Rows are points. Each copy is the shape, with its points in the same order, turned, moved and blurred by noise. Say if it was mirrored as well.

Shape (7 x 3):
[[-21 -28  15]
 [-70  -4  19]
 [-21 -19 -25]
 [ 20   1 -33]
 [-12  28  65]
 [ 37 -14 -24]
 [ 34   2 -13]]
Copy 1 (7 x 3):
[[ 16 -16 -58]
 [-16  14 -95]
 [-18 -29 -44]
 [-17 -31   2]
 [ 32  52 -29]
 [  1 -45   5]
 [  6 -26  11]]
Copy 1 is: mirrored
Copy 2 (7 x 3):
[[-32 -40  11]
 [-81 -17  -2]
 [-22 -34 -28]
 [ 19 -15 -26]
 [-40  21  56]
 [ 35 -28 -11]
 [ 27 -12  -3]]
Copy 2 is: only turned
Copy 3 (7 x 3):
[[-18 -20  19]
 [-67 -11  27]
 [-17 -14 -21]
 [ 16  13 -28]
 [-23  38  64]
 [ 38   3 -22]
 [ 26  18  -9]]
Copy 3 is: only turned
Copy 4 (7 x 3):
[[  2 -34  13]
 [-47 -27  34]
 [ -9 -23 -20]
 [ 14  18 -37]
 [  4  32  66]
 [ 31  11 -27]
 [ 33  20 -21]]
Copy 4 is: only turned

Shape (11 x 6):
[[-60  -8 -28   6 -35  42]
 [  8 -43 -36 -13 -13   0]
 [ 31 -61   5  -5 -37  -4]
 [ -8  43 -21 -28 -26 -21]
 [-28   8  18  -7  12 -14]
 [  4  50  49  56 -31  -7]
 [ -7 -10  56 -30 -12  -1]
 [ 40  41  77 -25 -12  20]
 [ 40   5 -32  -5  18 -20]
 [-24  -2 -40  -2  51 -22]
 [ 37  31 -16 -15 -26 -23]]
Copy 1 (11 x 6):
[[-61  11 -31  -5 -10  47]
 [  3 -34 -32 -12 -11  11]
 [ 13 -58   8   1 -46   0]
 [  1  49  -4 -30  -5  -7]
 [-30   9  19   4  26 -15]
 [-12  55  49  62 -28  -8]
 [-19  -9  65 -11  -4   2]
 [ 29  25  95   5  -4  17]
 [ 46  -1 -24   3  17 -16]
 [ -8  -1 -35   0  60 -21]
 [ 38  28   2  -9 -22 -16]]
Copy 1 is: only turned
Copy 2 (11 x 6):
[[-79  16 -11  13 -38  16]
 [-20 -34 -37  -4  -8  -9]
 [  5 -60  -2  -4 -28 -10]
 [-11  50  -5 -28 -17 -29]
 [-30  19  26   8  17 -29]
 [ 24  49  63  44 -36   1]
 [-18 -17  59 -21   1 -21]
 [ 30  16  85 -41   5  17]
 [ 28  10 -35  -3  25 -13]
 [-32  20 -33  23  49 -31]
 [ 30  28 -10 -25 -19 -18]]
Copy 2 is: only turned
Copy 3 (11 x 6):
[[-49 -24 -46  19 -24  40]
 [  0  -9 -16 -43  -1  21]
 [  9 -14  23 -51 -33  11]
 [ -9  30 -42  16   0 -34]
 [-24 -23  -1  21  19 -27]
 [-14  30  48  70 -27 -11]
 [  1 -45  14  11 -24 -44]
 [ 56 -19  21  57 -35 -51]
 [ 25  28  -2 -14  35   0]
 [-26  -6 -17  -3  69   2]
 [ 23  42  -9   1  -7 -24]]
Copy 3 is: mirrored
Copy 4 (11 x 6):
[[-48   2 -41   4 -27  42]
 [  1 -35 -19 -11 -38  -4]
 [ 29 -62 -32  11   0  -4]
 [-27  29 -58 -10   6 -45]
 [-34   8  17   1  26 -12]
 [  9  46 -10  76  34  -5]
 [ -2 -27  -5  -5  61   3]
 [ 37  37 -21   1  80   2]
 [ 35  22 -11 -18 -36 -34]
 [-31  18  27 -27 -42 -27]
 [ 23  24 -52  -2   0 -37]]
Copy 4 is: mirrored

Shape (13 x 8):
[[-36  -5 -21 -56  -5  -3 -49   7]
 [-46   0 -30 -18  37  10  25 -16]
 [ 20  -6   0   7   3  39 -42   0]
 [ 47   5  21 -20  24  28   9  20]
 [ 11 -51  15 -53 -18 -21 -15   8]
 [-30 -52  51 -59   1 -27 -30   8]
 [ 44  40  22  11  14  28 -15  42]
 [ -4  -3  21 -41   1  19 -14 -12]
 [ 30  46  -7   4  12 -43 -10 -11]
 [-14 -21  20 -36 -24   9  16 -11]
 [-20  48  14 -11  20 -46  37   1]
 [-21  14 -14  28  32  55   2  23]
 [-11  40  10 -19  42 -27  34 -57]]
Copy 1 (13 x 8):
[[-78  26  19 -26 -58   5 -19  21]
 [-45  14 -41 -14   0 -31   1  30]
 [  1  -4   6  14 -45  15 -43   1]
 [ 21 -28  10 -38 -12  21 -23  28]
 [-57 -38  23 -41 -43  31  18  -8]
 [-95 -54  48 -35 -20   3  -4   2]
 [ 41  -4  41  -6 -10  19 -29  39]
 [-34 -16  13 -38 -32 -12 -27   4]
 [  4  48  32 -31  18  17   5  -8]
 [-35 -30  10 -39 -41 -26  11  -1]
 [-19  28  33 -40  41 -32  22  21]
 [  7   3 -17  32 -20 -18 -30  55]
 [-21  24 -17 -54  43 -38  -6 -15]]
Copy 1 is: mirrored
Copy 2 (13 x 8):
[[-24 -12 -37 -35  46  53  25   5]
 [-51  -4   5  -9  46   7 -25 -42]
 [ 26  12   2   0  14  52  36 -39]
 [ 29  10  52 -41   6  47   3 -31]
 [  5 -62  -5 -63   2  33  30  -3]
 [ -4 -76  14 -49  52  24  44  20]
 [ 39  44  42  -3  -5  56   6  -1]
 [ -6 -10  19 -43  35  30  32 -18]
 [ 38  45  -8 -37  17 -14 -12   0]
 [-29 -28  25 -47   8  18  40 -20]
 [-17  27  33 -38  31 -37 -26  17]
 [-19  25  22  40  19  50  -5 -37]
 [ -7  24  29 -53  65 -39 -14 -39]]
Copy 2 is: mirrored
Copy 3 (13 x 8):
[[-37  -5 -34 -12 -19  45 -51  15]
 [-48 -19  -6  44  17   6  -2 -25]
 [  8 -16  19   5 -10  51   9  49]
 [ 43   8   9  22  29  11  -5  28]
 [ 21 -20  -8 -42 -18  10 -35 -12]
 [ -3 -18  23 -44 -15   0 -80 -12]
 [ 40  18   4  32   7   7   1  78]
 [  1  13  12   9  -7  34 -31   0]
 [-14  47  -6  -4  -8 -21  35  33]
 [ 10  -1  10  18 -29  16 -32 -26]
 [-35  48   5  30  -1 -58 -10   5]
 [-14 -30   9  68  11  18   4  57]
 [-38  57  35  25  16 -15  13 -25]]
Copy 3 is: mirrored

Shape (13 x 9):
[[ 20  15  30 -13  23  39 -23 -16 -34]
 [-11  12  12  28  27  50 -32 -21  19]
 [ 16 -16  12  59  17 -47 -11 -19  51]
 [ 70  -7  -2  59  -2 -38   5   1  27]
 [ 23  24 -39  30 -15 -18   9  50  28]
 [  5  31 -40  36 -16  -6 -10  14   9]
 [  7 -38 -22  48 -15   4  40  28  54]
 [-19   0  29  -7   8  21 -21 -10 -32]
 [  2  22  -9  -9  66  16  -8   1   8]
 [  0  13   5 -36 -15  42 -37 -19  24]
 [ -9   5  43 -38 -37  -5 -12 -70  -4]
 [ 17 -32  33  43  11 -31 -29  19  48]
 [-10 -64  -8 -29 -35  13 -60 -67  -4]]
Copy 1 (13 x 9):
[[ 44  22  29  -3  39  24 -13   5 -33]
 [  9  43  -3 -13  40  24 -26  -7  20]
 [-16 -10   4  32  11 -34   0 -14  60]
 [ 37 -19  -4  60 -11 -26  15   8  55]
 [  3  22 -47  32 -15 -33  40  46  22]
 [ -2  12 -35   4 -18 -16  -3  45  19]
 [-19   7 -71  61  -3   0  28 -15  30]
 [  3  20  22  -4  31  16 -16  -4 -38]
 [ 27  13 -12 -21  68  -8  16  18   8]
 [ 30  62 -15 -25  10  -4 -18 -28 -25]
 [ 15  13  29 -39 -26 -10 -11 -59 -38]
 [-11  25   9  65  26 -44   0 -19  37]
 [  7   8 -18  -4   5 -18 -81 -65 -46]]
Copy 1 is: mirrored
Copy 2 (13 x 9):
[[ -5   7  28  15  -1  24 -46 -42 -24]
 [-14  13  23  20  -2  50  -2 -34  34]
 [ 22 -25  16  28  35 -32  25  -8  69]
 [ 68 -17  28  48  11 -41   4  11  39]
 [ 48  37   7   6  -1 -16  22  51  22]
 [ 43  31  -4  11  -2   7  35  11   7]
 [ 14 -24  -7  30 -22  -3  17  66  56]
 [-25  -9  15  -1   6  19 -11 -29 -25]
 [-12  44  -4  16  31  15 -41 -12  23]
 [  7   6  13 -45 -26  39 -25 -29  18]
 [ -7 -39  -5 -40 -30 -19 -13 -72  -2]
 [ 12 -32  50   8  39 -14  12  17  53]
 [ 24 -83 -26 -45   6  49 -15 -46   3]]
Copy 2 is: mirrored
Copy 3 (13 x 9):
[[ 24 -43  22 -20  -8  60   0  -4 -42]
 [ -5 -25  18  16 -12  71 -34 -28   0]
 [-24 -43  17  77  -8  18  37 -19  34]
 [ 34 -54  23  80 -20   2  41  11  31]
 [ 31  -2  13  42   0 -13  -4  41  43]
 [ 21  12  -7  39 -24  15  -9  22  16]
 [ 20 -40  11  39   1 -28 -20 -24  70]
 [-10 -39   6 -19 -13  30 -10 -14 -44]
 [  3 -21   1  12  48  63   0   3  -7]
 [ -6 -27  11 -44 -27  67   0   0  22]
 [-17 -22   6 -46 -59  39  58 -33 -16]
 [-39 -64  45  54 -10   7  11   6  26]
 [-39 -75 -55 -33 -72  49  21 -20   5]]
Copy 3 is: mirrored
Copy 4 (13 x 9):
[[ -4  18  38  -2  22  60 -20   7 -41]
 [ -2   5  28  36  50  51 -24  19  16]
 [ 68 -33  46  37  50 -22  -9 -14  21]
 [ 95 -10  12  22  25 -21  17  -4  -8]
 [ 37  19 -22  -4  37 -51   2  26   9]
 [ 18  24 -21  23  34 -29 -20   4   3]
 [ 27 -42  -9  15  23 -29  38  26  43]
 [-25  -3  43   2  14  29 -32   4 -26]
 [ -2   5  19 -15  90  28 -10   4 -17]
 [ -6  32  24 -22  14  46 -32  -2  33]
 [-15  19  71  -5 -21  29 -21 -61  12]
 [ 63 -39  53  10  35 -17 -23  25  21]
 [ -1 -41  19  -7 -29  55 -68 -56  32]]
Copy 4 is: only turned
